Each row of a before or after table is a point. One or more steps were done to the points. Then noise was added and the rows were shuffled. The steps act on columns, c1 being the first. Write out the steps. A step turns or swaps two columns, mirrors them in a line or flattens them onto one, adds a multiple of one to another, or multiplies or shifts one. Angles are multiples of 10 degrees, from the lower column toward the higher: turns from -170 to 170, lines from 10 to 170 but not 90. Use the fewest steps. Two steps may share a column if one is a turn and the other turns, adds or multiplies; they go together, in the order done. Otherwise the lowest column goes first.

Before (10 x 3)
[[ 0.26  0.40 -0.08]
 [ 0.22 -0.77 -0.22]
 [-0.03  0.39  0.00]
 [ 0.21  0.36  0.04]
 [ 0.22 -0.28  0.04]
 [ 0.03  0.15  0.13]
 [ 0.13 -0.25 -0.23]
 [ 0.25  0.48  0.29]
 [ 0.09 -0.45 -0.27]
 [ 0.41 -0.52 -0.31]]
After (10 x 3)
[[ 0.03  0.14  0.62]
 [ 0.24  0.39  0.42]
 [ 0.20 -0.76  0.26]
 [ 0.13 -0.25  0.26]
 [ 0.40 -0.52  0.21]
 [ 0.27  0.47  0.80]
 [-0.02  0.36  0.49]
 [ 0.09 -0.45  0.23]
 [ 0.23 -0.24  0.53]
 [ 0.21  0.34  0.55]]
Steps: shift c3 by 0.50

Before (9 x 9)
[[-0.14  0.30  0.07  0.20  0.22 -0.09  0.23 -0.18 -0.34]
 [-0.50  0.24 -0.15  0.28 -0.01 -0.45 -0.14 -0.08 -0.12]
 [-0.21  0.32  0.14 -0.24  0.36 -0.10 -0.43  0.01  0.59]
 [-0.32  0.12 -0.13  0.05 -0.29  0.34 -0.19 -0.46  0.26]
 [-0.30 -0.20  0.19 -0.20  0.27 -0.30 -0.67 -0.67  0.13]
 [-0.10  0.63  0.42  0.12 -0.35 -0.44  0.30 -0.03 -0.28]
 [ 0.13  0.24 -0.32 -0.14  0.03  0.11 -0.40  0.30  0.28]
 [-0.01 -0.28 -0.29 -0.66  0.01 -0.14  0.12  0.25 -0.12]
 [-0.56  0.11 -0.25 -0.19  0.12  0.18 -0.35 -0.65 -0.36]]
After (9 x 9)
[[-0.02 -0.27 -0.29 -0.65  0.04  0.14  0.11  0.28 -0.11]
 [-0.52  0.24 -0.16  0.27  0.10  0.46 -0.13 -0.06 -0.15]
 [-0.54  0.13 -0.24 -0.19 -0.14 -0.17 -0.35 -0.65 -0.37]
 [-0.12  0.30  0.09  0.20 -0.18  0.15  0.23 -0.16 -0.34]
 [-0.20  0.33  0.16 -0.23 -0.33  0.15 -0.42 -0.01  0.58]
 [-0.32  0.11 -0.12  0.05  0.24 -0.39 -0.19 -0.48  0.24]
 [ 0.12  0.24 -0.33 -0.17  0.00 -0.12 -0.40  0.26  0.27]
 [-0.30 -0.20  0.18 -0.18 -0.23  0.36 -0.66 -0.67  0.14]
 [-0.09  0.64  0.39  0.13  0.43  0.36  0.31 -0.03 -0.28]]
Steps: turn c5 and c6 by 170 degrees

Before (9 x 14)
[[ 0.09  0.29  0.17 -0.11  0.05  0.10  0.17 -0.08 -0.02 -0.06 -0.04  0.67
  -0.60 -0.05]
 [-0.23  0.19 -0.28  0.14  0.17 -0.24 -0.53  0.10  0.03 -0.07  0.21 -0.52
   0.86  0.12]
 [ 0.05  0.51 -0.12 -0.12  0.08 -0.12 -0.68 -0.17  0.14  0.20 -0.10 -0.55
  -0.50  0.12]
 [-0.12  0.09 -0.20 -0.02  0.17 -0.26  0.21  0.05 -0.13 -0.26 -0.02 -0.11
  -0.59 -0.21]
 [ 0.15  0.34 -0.14 -0.12  0.18 -0.26  0.17  0.95  0.45  0.21  0.13  0.83
  -0.55  0.12]
 [ 0.17  0.19  0.16 -0.03 -0.03  0.06  0.03  0.07 -0.08  0.19 -0.04 -0.44
  -0.19 -0.11]
 [ 0.13  0.11  0.02 -0.11 -0.71 -0.10  0.24 -0.12  0.26 -0.68 -0.10 -0.54
  -0.41  0.38]
 [-0.08  0.24 -0.11 -0.12 -0.64  0.10  0.07 -0.16  0.08  0.01  0.15 -0.32
  -0.58 -0.21]
 [-0.21  0.31 -0.21  0.52  0.23 -0.18  0.01 -0.29  0.11  0.19  0.12 -0.59
   0.22 -0.06]]
After (9 x 14)
[[-0.29 -0.28 -0.20 -0.20  0.23  0.53 -0.10  0.20  0.12  0.19  0.00 -0.59
   0.21 -0.07]
 [ 0.06 -0.02 -0.20 -0.28  0.18  0.00 -0.25  0.11 -0.13 -0.24  0.00 -0.12
  -0.59 -0.21]
 [-0.16 -0.71 -0.12 -0.12  0.08 -0.12  0.46 -0.06  0.14  0.20  0.02 -0.54
  -0.50  0.13]
 [ 0.07 -0.17  0.17  0.07 -0.03 -0.02 -0.08 -0.19 -0.08  0.19  0.01 -0.44
  -0.18 -0.12]
 [-0.12 -0.01  0.03 -0.08 -0.70 -0.10 -0.26 -0.13  0.25 -0.67  0.01 -0.54
  -0.42  0.40]
 [ 0.11 -0.35 -0.29 -0.24  0.16  0.14  0.44  0.21  0.03 -0.08  0.00 -0.52
   0.85  0.11]
 [-0.16 -0.19 -0.11  0.12 -0.64 -0.10 -0.14  0.09  0.08  0.00  0.00 -0.31
  -0.57 -0.22]
 [-0.07 -0.22  0.17  0.09  0.05 -0.10 -0.26 -0.09 -0.01 -0.07  0.01  0.66
  -0.60 -0.06]
 [ 0.94 -0.24 -0.15 -0.25  0.18 -0.12 -0.27 -0.17  0.44  0.22  0.01  0.83
  -0.54  0.11]]
Steps: turn c1 and c8 by -90 degrees; turn c2 and c7 by -160 degrees; swap c4 and c6; multiply c11 by 0

Before (10 x 24)
[[ 0.16 -0.02  0.31 -0.05 -0.27 -0.40  0.15 -0.55  0.20 -0.68 -0.04  0.23
  -0.50  0.17 -0.14  0.40  0.09 -0.43  0.01  0.45 -0.13 -0.40  0.12  0.32]
 [-0.12  0.55  0.09 -0.17 -0.06  0.02  0.11 -0.51  0.19 -0.32 -0.34  0.11
   0.14  0.17  0.06  0.73  0.00 -0.38 -0.27  0.40  0.05 -0.25  0.31  0.00]
 [ 0.07 -0.40 -0.21 -0.63 -0.24 -0.10  0.34 -0.12 -0.20 -0.20  0.57  0.70
   0.25 -0.15  0.30 -0.27  0.34 -0.05  0.31 -0.56  0.41  0.73  0.03  0.03]
 [-0.11  0.02 -0.06 -0.17 -0.22 -0.26  0.09 -0.58 -0.11 -0.19 -0.06 -0.10
   0.12  0.27  0.27  0.40 -0.30 -0.25  0.21  0.50 -0.32 -0.20  0.44  0.11]
 [ 0.16 -0.17 -0.11  0.59  0.28  0.20  0.16  0.01 -0.15  0.56  0.36 -0.31
  -0.22 -0.46 -0.15 -0.46 -0.11 -0.01  0.31 -0.27 -0.10  0.11  0.33  0.00]
 [-0.13  0.07  0.28 -0.32  0.09 -0.55  0.04 -0.19 -0.01 -0.29 -0.33  0.13
  -0.10  0.01  0.28  0.55  0.18 -0.68 -0.04  0.25 -0.27 -0.12  0.31 -0.05]
 [ 0.30 -0.29  0.06  0.30 -0.19  0.49 -0.17 -0.16 -0.57  0.60  0.07 -0.63
  -0.12 -0.24 -0.22 -0.33  0.02 -0.26  0.15 -0.25  0.00  0.38  0.26  0.07]
 [-0.03  0.17 -0.03 -0.01 -0.13 -0.62 -0.05 -0.22  0.20 -0.20 -0.09 -0.07
  -0.17  0.37 -0.06  0.34  0.10 -0.21  0.19  0.26  0.19  0.24  0.25 -0.14]
 [-0.11 -0.59 -0.35 -0.67 -0.22 -0.10  0.68 -0.02  0.12  0.07  0.08  0.38
   0.17 -0.18 -0.18 -0.44  0.01 -0.30  0.22 -0.53  0.29  0.83  0.09  0.14]
 [-0.20 -0.34 -0.22  0.57  0.08  0.21 -0.18 -0.14 -0.52  0.61  0.28 -0.16
   0.05 -0.14 -0.60 -0.18  0.10 -0.22  0.35 -0.34 -0.16  0.14  0.11  0.15]]
After (10 x 24)
[[ 0.18  0.31 -0.09  0.62  0.28  0.22  0.14  0.01 -0.15  0.57  0.34 -0.32
  -0.23 -0.44 -0.13 -0.47 -0.11  0.01  0.26 -0.26 -0.07  0.11  0.36  0.01]
 [ 0.33  0.23  0.06  0.32 -0.18  0.49 -0.18 -0.16 -0.57  0.59  0.10 -0.63
  -0.14 -0.23 -0.20 -0.34  0.05 -0.28  0.14 -0.26 -0.01  0.41  0.24  0.05]
 [-0.11  1.06  0.06 -0.17 -0.05  0.03  0.09 -0.51  0.19 -0.29 -0.33  0.11
   0.13  0.19  0.06  0.73 -0.01 -0.37 -0.27  0.40  0.05 -0.25  0.32  0.01]
 [ 0.16  0.46  0.28 -0.06 -0.26 -0.39  0.13 -0.54  0.18 -0.65 -0.03  0.20
  -0.50  0.17 -0.13  0.39  0.11 -0.44  0.00  0.46 -0.10 -0.41  0.13  0.31]
 [-0.04  0.66 -0.02 -0.01 -0.11 -0.62 -0.03 -0.24  0.17 -0.21 -0.10 -0.08
  -0.16  0.38 -0.06  0.34  0.11 -0.22  0.19  0.27  0.19  0.23  0.30 -0.14]
 [ 0.08  0.09 -0.22 -0.60 -0.23 -0.11  0.35 -0.11 -0.18 -0.21  0.59  0.68
   0.26 -0.15  0.28 -0.27  0.37 -0.05  0.31 -0.56  0.42  0.73  0.03  0.02]
 [-0.13  0.58  0.28 -0.29  0.08 -0.55  0.06 -0.20 -0.01 -0.30 -0.31  0.17
  -0.10  0.02  0.25  0.54  0.17 -0.70 -0.02  0.26 -0.29 -0.13  0.30 -0.05]
 [-0.13  0.50 -0.04 -0.18 -0.20 -0.25  0.09 -0.59 -0.08 -0.18 -0.06 -0.11
   0.12  0.29  0.27  0.41 -0.28 -0.24  0.21  0.52 -0.31 -0.18  0.44  0.13]
 [-0.22  0.15 -0.21  0.57  0.08  0.23 -0.16 -0.16 -0.51  0.61  0.29 -0.12
   0.07 -0.15 -0.59 -0.17  0.09 -0.23  0.37 -0.34 -0.14  0.11  0.12  0.13]
 [-0.09 -0.08 -0.36 -0.68 -0.24 -0.09  0.68 -0.02  0.14  0.07  0.08  0.39
   0.17 -0.17 -0.17 -0.44  0.02 -0.29  0.22 -0.52  0.30  0.84  0.08  0.13]]
Steps: shift c2 by 0.50

Before (8 x 64)
[[ 0.10  0.18  0.00  0.58 -0.15 -0.40 -0.04  0.37  0.04 -0.43  0.16  0.25
   0.29 -0.02 -0.05  0.25 -0.61  0.07 -0.26  0.05  0.13 -0.11  0.46 -0.57
  -0.47 -0.62  0.68 -0.42  0.27 -0.33  0.03 -0.01  0.30  0.07 -0.25 -0.08
  -0.29 -0.30 -0.03  0.21 -0.19 -0.21  0.45  0.34 -0.04  0.41  0.20 -0.04
  -0.25  0.23 -0.13  0.32 -0.62 -0.10 -0.29  0.09 -0.04 -0.25  0.32  0.13
  -0.33  0.07  1.00 -0.14]
 [ 0.19 -0.11 -0.11  0.54 -0.03 -0.50  0.02  0.26 -0.18 -0.36  0.02  0.29
  -0.05  0.00 -0.65  0.53 -0.33  0.11 -0.14 -0.10  0.09 -0.53  0.29  0.07
  -0.22 -0.45  0.49 -0.19  0.20 -0.32  0.04 -0.36  0.39  0.14 -0.33 -0.54
  -0.65 -0.30  0.32  0.36 -0.22 -0.20  0.02 -0.04 -0.31  0.02 -0.07  0.12
  -0.28  0.22 -0.11  0.60 -0.44 -0.17 -0.20  0.42 -0.45 -0.38 -0.14  0.46
  -0.44  0.23  0.29 -0.18]
 [ 0.21 -0.15  0.14 -0.04 -0.04 -0.35 -0.11  0.47 -0.44 -0.31  0.03  0.47
  -0.03  0.43 -0.40  0.23 -0.01  0.36 -0.03 -0.12  0.16 -0.86  0.34 -0.17
   0.14  0.02 -0.08 -0.12  0.19 -0.55  0.39 -0.14  0.36  0.04 -0.29 -0.30
  -0.13 -0.09  0.18 -0.23  0.15 -0.18 -0.30 -0.27 -0.58 -0.29 -0.14  0.28
   0.25 -0.16 -0.25  0.45 -0.26 -0.44  0.11  0.48 -0.46 -0.32 -0.33 -0.40
  -0.23  0.46  0.15 -0.42]
 [-0.08 -0.24  0.06 -0.30 -0.10  0.23  0.64 -0.34  0.66  0.48  0.26 -0.17
  -0.13 -0.27  0.32 -0.29 -0.39  0.13  0.28  0.71 -0.16  0.02 -0.31  0.09
   0.42  0.25  0.05 -0.21  0.08  0.15 -0.18  0.15 -0.49 -0.48  0.09  0.40
   0.52 -0.15 -0.37  0.02 -0.06 -0.05  0.12  0.19 -0.11 -0.12  0.07 -0.23
  -0.42  0.21  0.11  0.09  0.22  0.49 -0.04 -0.19  0.16  0.00  0.15  0.25
   0.30 -0.21 -0.06  0.39]
 [-0.06  0.18  0.62 -0.14 -0.36 -0.07 -0.20  0.01 -0.54  0.18 -0.03  0.40
  -0.39  0.47  0.23 -0.10  0.10  0.51  0.31 -0.31  0.66 -0.04 -0.58  0.20
   0.21  0.09 -0.18  0.32  0.16 -0.27 -0.33 -0.17  0.40  0.15 -0.08 -0.15
   0.24  0.07  0.30 -0.28  0.15 -0.31 -0.22 -0.22 -0.69 -0.15 -0.33  0.04
  -0.07 -0.35 -0.26  0.24  0.02 -0.28  0.31  0.35 -0.21 -0.48  0.07 -0.24
   0.34  0.39 -0.15 -0.13]
 [-0.27 -0.30 -0.17  0.07 -0.30  0.16  0.45 -0.30  0.25  0.36  0.19 -0.01
   0.01 -0.27  0.13 -0.35 -0.49 -0.13  0.22  0.20 -0.37  0.56 -0.17  0.20
   0.25  0.06  0.20 -0.04 -0.05  0.15  0.19 -0.01 -0.48 -0.03  0.20  0.32
   0.40  0.01 -0.04  0.19 -0.14 -0.26  0.68  0.36  0.01  0.43 -0.05 -0.30
  -0.16 -0.07  0.02 -0.52  0.31  0.38  0.07 -0.11  0.63 -0.29  0.37  0.03
   0.26 -0.11  0.31  0.12]
 [-0.25 -0.34  0.02 -0.29 -0.05  0.09  0.71 -0.56  0.12  0.41  0.28 -0.01
   0.01 -0.17  0.46 -0.43 -0.22  0.12 -0.08  0.15 -0.44  0.13 -0.41  0.44
   0.29  0.30 -0.06 -0.08  0.05  0.09 -0.33  0.08 -0.24 -0.50  0.16  0.47
  -0.04 -0.09 -0.52 -0.06  0.18 -0.05  0.09  0.47 -0.14 -0.41  0.22 -0.02
  -0.10  0.48  0.27 -0.03 -0.10  0.27  0.36 -0.25  0.54 -0.04  0.07  0.34
   0.13 -0.23 -0.23 -0.02]
 [-0.08 -0.13  0.13 -0.09 -0.34  0.19  0.19 -0.23  0.05  0.38  0.16 -0.02
  -0.03 -0.39  0.43 -0.18 -0.29  0.15  0.33  0.05 -0.28  0.13  0.05  0.17
   0.32 -0.15  0.31 -0.41 -0.07  0.25  0.03  0.22 -0.22 -0.39  0.05  0.12
   0.53 -0.09  0.06  0.30 -0.09  0.36  0.47  0.29 -0.02 -0.04  0.27 -0.38
  -0.32  0.33  0.12 -0.42  0.15  0.41  0.12 -0.17  0.29  0.00  0.18  0.32
  -0.07 -0.15  0.28 -0.07]]
After (8 x 64)
[[-0.06  0.18  0.61 -0.16 -0.35 -0.07 -0.20  0.02 -0.54  0.20 -0.04  0.40
  -0.40  0.46  0.22 -0.10  0.08  0.51  0.30 -0.34  0.66 -0.04 -0.58  0.22
   0.22  0.09 -0.18  0.33  0.15 -0.27 -0.33 -0.16  0.39  0.15 -0.08  0.10
   0.24  0.07  0.28 -0.27  0.14 -0.31 -0.23 -0.22 -0.68 -0.14  1.07  0.06
  -0.08 -0.35 -0.25  0.24  0.01 -0.28  0.31 -0.22 -0.20 -0.48  0.09 -0.23
   0.33  0.38 -0.15 -0.13]
 [ 0.23 -0.15  0.16 -0.04 -0.03 -0.34 -0.10  0.47 -0.45 -0.31  0.01  0.46
  -0.03  0.43 -0.39  0.23 -0.01  0.36 -0.04 -0.30  0.18 -0.85  0.36 -0.18
   0.15  0.01 -0.07 -0.11  0.19 -0.57  0.38 -0.15  0.36  0.03 -0.29 -0.17
  -0.13 -0.09  0.18 -0.22  0.14 -0.17 -0.31 -0.26 -0.57 -0.29  1.34  0.29
   0.25 -0.16 -0.27  0.46 -0.25 -0.44  0.11 -0.60 -0.45 -0.33 -0.33 -0.41
  -0.22  0.45  0.15 -0.44]
 [-0.25 -0.34  0.02 -0.27 -0.06  0.08  0.69 -0.56  0.11  0.40  0.28 -0.02
   0.00 -0.17  0.47 -0.43 -0.23  0.13 -0.08  0.40 -0.45  0.12 -0.42  0.44
   0.27  0.31 -0.06 -0.07  0.03  0.10 -0.34  0.08 -0.24 -0.50  0.17  0.27
  -0.04 -0.10 -0.53 -0.05  0.17 -0.05  0.08  0.48 -0.14 -0.41 -0.76 -0.01
  -0.10  0.48  0.27 -0.02 -0.08  0.27  0.37  0.19  0.55 -0.03  0.05  0.33
   0.11 -0.24 -0.25 -0.03]
 [-0.07 -0.13  0.14 -0.10 -0.34  0.19  0.18 -0.22  0.05  0.38  0.16 -0.04
  -0.04 -0.39  0.44 -0.18 -0.28  0.16  0.34  0.11 -0.28  0.14  0.05  0.17
   0.31 -0.16  0.31 -0.40 -0.07  0.25  0.04  0.23 -0.20 -0.39  0.06  0.05
   0.51 -0.08  0.07  0.30 -0.10  0.36  0.46  0.27 -0.04 -0.03 -0.58 -0.38
  -0.31  0.33  0.11 -0.42  0.15  0.39  0.12  0.00  0.28  0.00  0.19  0.32
  -0.08 -0.13  0.30 -0.07]
 [ 0.09  0.16  0.01  0.58 -0.15 -0.41 -0.04  0.36  0.05 -0.43  0.15  0.25
   0.28 -0.02 -0.05  0.27 -0.61  0.07 -0.26 -0.02  0.14 -0.11  0.47 -0.56
  -0.47 -0.61  0.65 -0.43  0.27 -0.34  0.04 -0.02  0.30  0.07 -0.24 -0.09
  -0.29 -0.29 -0.01  0.22 -0.19 -0.22  0.45  0.34 -0.04  0.40  0.13 -0.04
  -0.25  0.24 -0.13  0.32 -0.61 -0.10 -0.27 -0.31 -0.03 -0.25  0.31  0.12
  -0.32  0.06  1.00 -0.11]
 [ 0.19 -0.12 -0.09  0.54 -0.05 -0.50  0.03  0.26 -0.16 -0.34  0.02  0.29
  -0.05  0.01 -0.65  0.52 -0.32  0.11 -0.12 -0.44  0.10 -0.53  0.30  0.08
  -0.23 -0.45  0.49 -0.18  0.20 -0.30  0.03 -0.37  0.40  0.15 -0.31 -0.34
  -0.64 -0.29  0.34  0.35 -0.23 -0.19  0.02 -0.05 -0.31  0.02  1.12  0.12
  -0.29  0.21 -0.12  0.59 -0.43 -0.19 -0.20 -0.57 -0.44 -0.37 -0.14  0.47
  -0.43  0.25  0.30 -0.17]
 [-0.08 -0.24  0.07 -0.29 -0.11  0.22  0.64 -0.33  0.67  0.48  0.27 -0.16
  -0.13 -0.25  0.31 -0.29 -0.40  0.13  0.26  0.80 -0.15  0.02 -0.30  0.09
   0.42  0.25  0.06 -0.20  0.08  0.14 -0.17  0.16 -0.48 -0.46  0.10 -0.15
   0.51 -0.15 -0.37  0.02 -0.06 -0.05  0.13  0.17 -0.10 -0.12 -0.53 -0.24
  -0.42  0.22  0.11  0.10  0.22  0.47 -0.03  0.24  0.15 -0.02  0.16  0.23
   0.30 -0.20 -0.06  0.40]
 [-0.26 -0.30 -0.17  0.07 -0.32  0.17  0.45 -0.29  0.25  0.35  0.19  0.00
   0.01 -0.27  0.14 -0.34 -0.49 -0.12  0.22  0.37 -0.36  0.55 -0.17  0.20
   0.24  0.05  0.21 -0.04 -0.04  0.16  0.19 -0.02 -0.49 -0.03  0.20  0.13
   0.41  0.01 -0.04  0.19 -0.12 -0.26  0.67  0.37  0.02  0.41 -0.24 -0.31
  -0.14 -0.07  0.01 -0.52  0.30  0.37  0.06  0.21  0.63 -0.30  0.38  0.01
   0.25 -0.10  0.30  0.10]]
Steps: turn c20 and c36 by -40 degrees; multiply c56 by 3; turn c47 and c56 by -120 degrees
